Each row of a before or after table is a point. The points were changed in one or more steps. Then noise was added and the rows were shuffled. The steps act on columns, c1 being the first. What was done? A step turns or swaps two columns, mirrors them in a line or flattens them onto one, adds a multiple of one to another, or multiplies or shifts one. Angles are multiples of 10 degrees, from the lower column toward the higher: turns from -170 to 170, lines from 10 to 170 but not 90. Use the fewest steps. Two steps may share a column if one is a turn and the other turns, adds or multiplies; they go together, in the order done. Otherwise the lowest column goes first.

Before (11 x 3):
[[-6.6 -2.0 -6.1]
 [-7.5  3.7  1.2]
 [-2.9  5.7  5.3]
 [ 3.4  4.2 -5.9]
 [-2.8 -2.6 -3.1]
 [-3.3 -2.3 -2.0]
 [-5.5  1.4  6.1]
 [-7.8  1.8 -0.2]
 [ 7.0  2.2 -4.2]
 [-1.4  4.2  1.0]
 [ 6.3  2.9 -1.3]]
After, 11 rows:
[[-1.4  2.9 -6.3]
 [-0.2  1.8  7.7]
 [-3.2 -2.5  2.8]
 [ 1.2  3.8  7.5]
 [ 5.0  5.7  3.0]
 [-5.8  4.0 -3.5]
 [-1.9 -2.5  3.3]
 [-6.1 -2.0  6.9]
 [ 0.9  4.2  1.3]
 [ 6.1  1.2  5.4]
 [-4.4  2.3 -7.2]]
Steps: turn c1 and c3 by -90 degrees

Before (8 x 8):
[[  0.4  -5.8   2.8   6.1   1.5  -1.4  -8.0   3.7]
 [ -1.7  -1.9   5.7  -0.8   5.8   7.4  -2.2   6.1]
 [  4.8  -2.1   6.1   5.4  -0.5  -0.4  -3.6   5.2]
 [ -5.8  -1.0  -3.0  -1.2  -4.5   4.6   6.4   1.6]
 [ -3.7   2.7   2.6   3.2  -4.2  -2.3  -1.6  -3.9]
 [ -1.2  -4.7   3.6   1.9  -0.9  -0.6   2.2  -2.7]
 [  1.0   3.8  -5.8  -0.5  -5.6  -4.0   1.3 -11.0]
 [  0.0   2.1  -0.5  -2.3  -3.0  -9.0  -1.6  -4.1]]
After, 8 rows:
[[ -1.7  -1.8   5.7  -0.8  -1.6   7.3   6.2   6.0]
 [  0.0   2.0  -0.3  -2.3   2.9  -9.0  -1.5  -4.2]
 [  4.9  -2.1   6.2   5.4   2.0  -0.4   1.0   5.2]
 [ -5.9  -1.1  -2.9  -1.3  -0.8   4.4  -6.4   1.6]
 [ -1.3  -4.6   3.6   1.8  -0.9  -0.7  -1.8  -2.6]
 [  1.0   3.8  -5.8  -0.4   2.4  -3.9  -5.3 -11.0]
 [ -3.6   2.6   2.7   3.3   4.8  -2.4  -1.5  -3.9]
 [  0.5  -5.9   2.9   6.1   5.1  -1.4   6.3   3.7]]
Steps: add 0.3 times c1 to c7; turn c5 and c7 by 130 degrees

Before (8 x 11):
[[ -3.4  -3.0  -3.8  -1.0  -1.4   0.0  -1.8  -9.8   0.3  -5.1  -2.9]
 [  4.9   1.8  -2.0  -0.1  -2.1   3.1   4.5   4.7  -0.1   5.8  -8.8]
 [ -2.7  -4.8  -6.0  -3.9  -1.8   3.4  -3.5   3.6  -0.1  12.9  -0.8]
 [ -4.4   1.7   6.9  -3.0   4.3   4.6   4.6   3.5   5.6  -7.6  -3.7]
 [ -2.9  -7.6   0.6   1.1  -0.1   4.1   4.2   5.7  -0.3  -4.8   1.5]
 [  4.4  -2.5  -0.6   2.7  -1.5   4.9  -1.4   6.0   8.8   1.5  -4.8]
 [ -4.4   0.1  -4.7   0.6   2.7   4.2   1.0   2.2  -0.2   0.3  -0.9]
 [ -3.1  -0.8   4.3  -5.2   3.1  -0.4 -13.5   2.0  -1.2  -5.9  -2.7]]
After, 8 rows:
[[  4.6   2.1  -2.1  -0.7  -2.0   2.9   4.4   5.1  -0.1   5.3  -9.3]
 [ -4.0   1.5   6.7  -3.0   4.4   4.5   4.7   3.5   0.2  -7.7  -3.4]
 [ -3.3  -1.0   3.9  -5.0   3.3   0.0 -13.6   1.8  -0.1  -5.7  -2.5]
 [ -3.1  -3.5  -3.5  -1.1  -1.6  -0.1  -1.8  -9.5   0.1  -5.1  -2.8]
 [  4.3  -2.6  -0.6   2.4  -1.8   4.8  -1.5   5.9  -0.2   1.5  -4.8]
 [ -4.3   0.2  -4.6   0.3   2.4   4.3   0.9   2.4  -0.1   0.6  -0.8]
 [ -2.8  -7.7   0.7   1.3   0.4   4.1   4.0   5.8   0.4  -4.4   1.4]
 [ -2.4  -4.9  -6.2  -3.6  -1.7   3.5  -3.3   3.6   0.0  13.1  -0.5]]
Steps: multiply c9 by 0

Before (13 x 18):
[[ 0.4  8.0 -4.0  1.5  3.8  6.7  2.5  1.9 -8.0 -0.8  5.6  0.6  4.6 -1.7
   5.3  0.2  1.9  3.6]
 [-3.3  2.1 -7.9 -8.3  4.0 -4.8  4.1  1.1  4.6  1.9 -0.6  6.6  3.6 -0.2
  -2.8 -0.2  5.2  3.9]
 [-6.3  4.8 11.1  2.7 -4.7  7.0 -3.4  5.0  1.8 -3.2  1.1  1.4 -1.8 -1.9
   5.0 -5.9 -1.2 -0.4]
 [ 1.2  0.7  5.9  1.5 -3.9  5.1  0.2  1.9  4.3 -3.8 -2.7  6.4 -1.8  2.5
   6.8  1.3 -5.9 -2.3]
 [-1.5  5.6  3.4  7.4 -8.8  1.7  1.5  3.4 -0.6 -4.1  1.5  8.4  0.8 -4.3
   1.8 -3.0 -1.4 -1.6]
 [-2.7  1.5  6.3  4.4 -8.6  4.4 -1.8  2.4 -1.6  5.5 -1.5  1.5  4.8 -5.5
   6.7  2.1 -3.9 -1.7]
 [-2.6 -1.3  1.9 -2.0  2.3 -2.5  0.5 -1.4  2.7 -1.8  3.4  6.0  5.4  2.9
  -7.2  5.9  1.5  3.4]
 [ 1.4  4.4 -6.5  0.6  4.9 -0.8  2.3 -4.8  3.8  5.9 -3.3  2.5  0.7  2.0
  -7.9  0.4  3.0  8.1]
 [-5.0  3.4  3.4  1.8 -7.9 10.8 -6.3  4.2 -2.1 -3.5 -2.7  5.1  0.1 -4.0
   1.0  1.9 -5.2 -5.6]
 [-5.2 -1.7 -3.1 -0.3 10.2 -2.3  1.8 -0.8 -2.8  5.0 -0.8 10.6 -2.4  3.8
  -2.6  0.4  2.2  5.2]
 [-0.9 10.9  1.5  3.6  4.0  0.1  0.0  1.7 -2.2 -1.4 -1.0  0.4  5.4 -9.1
   2.6  0.5 -4.6 -2.2]
 [-5.3 -0.9  6.5  4.1 -6.1  3.3  0.7 -3.2  0.2 -3.7 -4.4  1.4 -4.1  0.2
   3.9 -0.2  2.7 -7.2]
 [-4.6 -2.0 -8.4 -3.5  4.0 -6.1  2.0 -3.3 -0.9 -1.4  0.0  2.8  3.5  2.3
  -4.8 -1.1 -3.4  9.5]]
After:
[[-5.5 -1.1  6.6  4.2 -6.1  3.5  0.7 -3.4  0.1 -3.8 -4.3  1.4  6.6  0.1
   3.9 -0.2  2.8  5.2]
 [-5.2 -1.7 -3.0 -0.2  9.9 -2.2  1.9 -0.9 -2.7  5.0 -0.6 10.9 -5.5  4.0
  -2.5  0.3  2.3  1.5]
 [-1.5  5.7  3.4  7.3 -8.7  1.6  1.5  3.4 -0.6 -4.3  1.3  8.4  1.5 -4.1
   1.8 -3.1 -1.4 -0.6]
 [-4.7 -1.9 -8.4 -3.5  4.0 -6.2  2.0 -3.3 -1.2 -1.5  0.2  2.6 -8.7  2.2
  -4.8 -1.0 -3.5 -5.3]
 [-2.6  1.6  6.5  4.6 -8.6  4.4 -1.8  2.4 -1.6  5.3 -1.4  1.7  2.1 -5.5
   6.9  2.2 -3.9 -4.4]
 [ 1.3  4.4 -6.4  0.5  4.9 -0.7  2.3 -4.9  3.8  5.9 -3.1  2.6 -7.7  2.1
  -7.9  0.5  3.1 -2.1]
 [-3.3  2.0 -7.8 -8.2  4.0 -4.6  4.1  1.2  4.6  2.2 -0.4  6.7 -3.3  0.1
  -2.8 -0.2  5.1 -4.4]
 [-0.8 11.0  1.6  3.5  3.7  0.3  0.1  1.5 -2.3 -1.4 -1.0  0.3  3.0 -9.2
   2.7  0.3 -4.6 -4.9]
 [-5.1  3.4  3.4  1.8 -8.1 11.0 -6.5  4.0 -2.3 -3.5 -2.6  5.1  5.5 -4.0
   1.0  1.9 -5.1  0.7]
 [ 0.6  8.0 -4.0  1.5  4.0  6.8  2.6  2.0 -8.0 -0.9  5.4  0.5 -2.8 -1.7
   5.0  0.0  1.9 -5.3]
 [-2.6 -1.3  1.7 -2.1  2.2 -2.4  0.6 -1.4  2.4 -1.9  3.5  6.0 -2.5  2.8
  -7.1  6.1  1.4 -5.8]
 [ 1.1  0.8  6.1  1.7 -3.9  5.0  0.1  1.9  4.5 -3.9 -2.8  6.4  1.8  2.7
   6.9  1.4 -5.9  2.1]
 [-6.1  4.9 11.0  2.7 -4.5  7.1 -3.3  5.1  1.8 -3.1  1.1  1.3 -0.2 -1.8
   5.0 -6.0 -1.1  2.0]]
Steps: mirror c13 and c18 in the line at 140 degrees

Before (13 x 24):
[[  3.5   3.5  -5.1  -0.6   5.5  -5.4  -6.2  -2.8  -8.9   2.5  12.0  -0.8
    7.3   7.7  -2.8   5.3   3.5  -3.6  -0.8   2.0  -7.3  -4.8   0.8  -5.3]
 [ -2.7  -7.6   1.3   6.9  -1.2   0.4  -2.3  -4.9  -3.0   4.5  -2.5   1.6
   -0.4   0.9  -4.0  -3.9  -3.4  -7.3  -1.3  -0.5  -0.3   0.5   0.7   1.0]
 [  5.2  -3.8  -4.6  -8.0  -3.4  -7.2  -4.1   1.4  -6.2   3.5   7.8  -0.2
    6.8   3.5  -6.8   1.8  -1.1  -2.1  -1.9   4.2  -8.1  -6.3   3.4  -5.5]
 [ -0.7  -5.7   6.3   5.6  -2.6  -1.3  -0.4   0.7   2.2   4.2   3.3  -0.4
   -1.1   2.9   2.4  -4.8  -5.6  -4.5   0.3  -1.4   7.5   0.5   1.4  -5.3]
 [ -6.0  -0.5   8.4   0.8  -3.3   3.9  -1.0   1.1  -2.5   2.3   0.5   2.4
    1.0  -3.3   2.7  -1.2   2.6  -0.8   5.5  -3.9   1.9   0.6  -8.1   3.6]
 [  5.6   0.0  -3.5  -0.5   2.7  -5.3  -1.5  -1.3  -3.7   5.1   5.5   1.1
   -1.0   2.6  -4.2   7.5  -0.1  -0.3  -2.6   6.6  -5.3  -6.3  -5.1  -5.4]
 [ -4.9   2.7  -2.8  -1.9  -1.9  -1.4   3.3   7.1  -8.0 -10.9   4.8  -3.2
   -8.2  -1.0  -1.8   2.6  -2.0   1.5   7.1  -3.3  -6.3   5.7   0.6   3.2]
 [  6.8   1.7  -4.8  -8.5   5.1  -6.3   2.9  -6.9  -9.4   0.8   6.6  -0.8
    6.5   3.0   0.9   2.2   0.1  -3.2  -0.5   5.4  -5.0  -3.7  -3.0  -3.0]
 [ -6.3  -2.6   3.9  -3.2   0.3   4.5   2.0   4.0  -5.7  -2.3   5.7  -1.3
   -9.9   0.3   0.3  -3.5   6.1  -1.4   1.1   0.8   0.0   2.6  -0.2   4.1]
 [ -1.9  -6.0   6.5   7.8   2.3  -0.6   0.6   3.1   4.9  -0.3  -1.1   3.9
    0.8  -5.1   1.1  -6.7   2.3  -7.1   1.9   0.0   1.7  -2.4   1.1  -0.5]
 [ -4.6  -6.7   5.4   2.9   1.2   6.6   0.1   0.2   2.5  -3.2  -4.0  -2.4
   -0.7   2.5   1.7  -6.3   3.9   0.8   2.2  -4.0   0.6   0.1  -7.2  -2.8]
 [  1.8   2.3  -1.7  -5.4  -0.4  -4.7   1.3  -6.0  -5.5  -2.4   6.3  -0.1
    4.6   5.8  -6.6   9.6   2.4  -3.6  -1.4   3.1  -2.3  -8.7   2.6  -3.9]
 [ -5.7  -9.8   1.4   4.1   0.2   2.3   0.7   0.3   1.8   4.4   0.4   0.6
   -1.2   1.5   7.0  -1.8  -1.3  -4.8   4.2  -2.6   0.4  -7.2  -0.8   1.0]]
After:
[[ 3.7  3.8 -2.2 -0.7  5.2 -5.5 -6.1 -3.3 -9.0 -5.2 11.6 -0.2  6.7  7.6
   2.7  5.9  3.3 -3.9 -0.9  1.8 -6.5 -4.7  0.3  2.4]
 [ 2.4  2.4 -0.8 -4.2  0.1 -5.0  0.6 -6.0 -5.6 -0.1  6.7 -0.7  4.9  5.1
   7.3  9.8  2.9 -3.7 -2.7  2.8 -2.4 -8.7  1.9  4.3]
 [-5.6 -9.9 -0.2  4.1  0.2  2.0  1.1  0.4  2.6 -3.1  0.7  0.2 -0.6  2.0
  -7.1 -2.5 -0.8 -5.0  1.1 -2.6 -1.9 -7.8 -4.4 -3.6]
 [-5.0  2.8 -1.4 -1.7 -1.5 -1.6  2.6  7.7 -8.0 10.2  4.2 -3.4 -7.7 -0.7
   1.5  2.2 -2.2  1.3 -2.0 -3.4 -7.8  6.0 -6.9  4.4]
 [ 6.0  0.3 -1.3 -0.6  3.7 -4.5 -1.2 -1.3 -4.1 -7.3  5.0  1.1 -0.8  3.3
   3.6  7.4 -0.4 -0.1  5.2  7.0 -4.0 -5.8  2.0  1.0]
 [-0.2 -6.1  1.8  6.1 -2.9 -1.3 -0.8  0.6  2.4 -5.9  2.4  0.3 -1.2  2.6
  -1.8 -5.0 -5.3 -4.7 -1.9 -2.2  7.6  0.0 -0.3  0.8]
 [-4.0 -6.4  2.6  3.2  2.0  6.9  0.6  0.2  2.3  0.4 -4.7 -2.3 -0.5  3.5
  -1.9 -6.8  3.8  0.7  6.4 -4.2 -1.4  0.3 -3.4  3.9]
 [-5.6 -2.5  2.0 -3.5  0.5  4.2  1.6  3.3 -5.8  5.0  5.9 -1.1 -9.9  0.5
  -0.3 -3.3  5.3 -1.9  0.3  0.1 -2.3  3.2 -1.4 -1.4]
 [-6.6 -0.1  3.8 -0.1 -3.5  3.7 -1.1  1.8 -2.5  0.1  0.0  3.2  1.1 -3.7
  -3.1 -0.7  2.6 -0.9  6.9 -3.2  0.1  0.7 -6.5 -3.8]
 [-2.2 -5.7  2.3  7.6  1.9 -1.2  0.4  2.9  4.9  0.1 -1.6  3.8  0.1 -5.1
  -1.4 -7.0  1.8 -7.3 -1.2  0.2  1.6 -2.2 -1.1  0.2]
 [-2.7 -7.7  1.4  6.7 -0.9  0.4 -2.4 -5.0 -3.2 -3.1 -1.7  1.7 -0.1  0.8
   4.6 -3.6 -4.0 -7.6 -0.3 -0.1 -0.8  0.9  1.7 -3.2]
 [ 6.8  2.3 -1.8 -8.5  4.9 -6.6  2.8 -7.3 -9.3 -3.0  6.7 -0.3  6.4  2.2
  -0.4  2.3 -0.4 -2.9  3.4  5.5 -3.6 -3.0 -0.2  1.7]
 [ 5.4 -3.2 -2.1 -8.4 -3.0 -6.6 -4.1  1.6 -6.8 -6.0  7.8  0.4  7.2  3.7
   7.5  1.3 -1.5 -1.9 -2.6  4.1 -5.9 -6.3  2.6  2.3]]
Steps: add 0.3 times c1 to c21; multiply c3 by 0.4; turn c10 and c24 by -140 degrees; multiply c15 by -1; mirror c19 and c23 in the line at 130 degrees
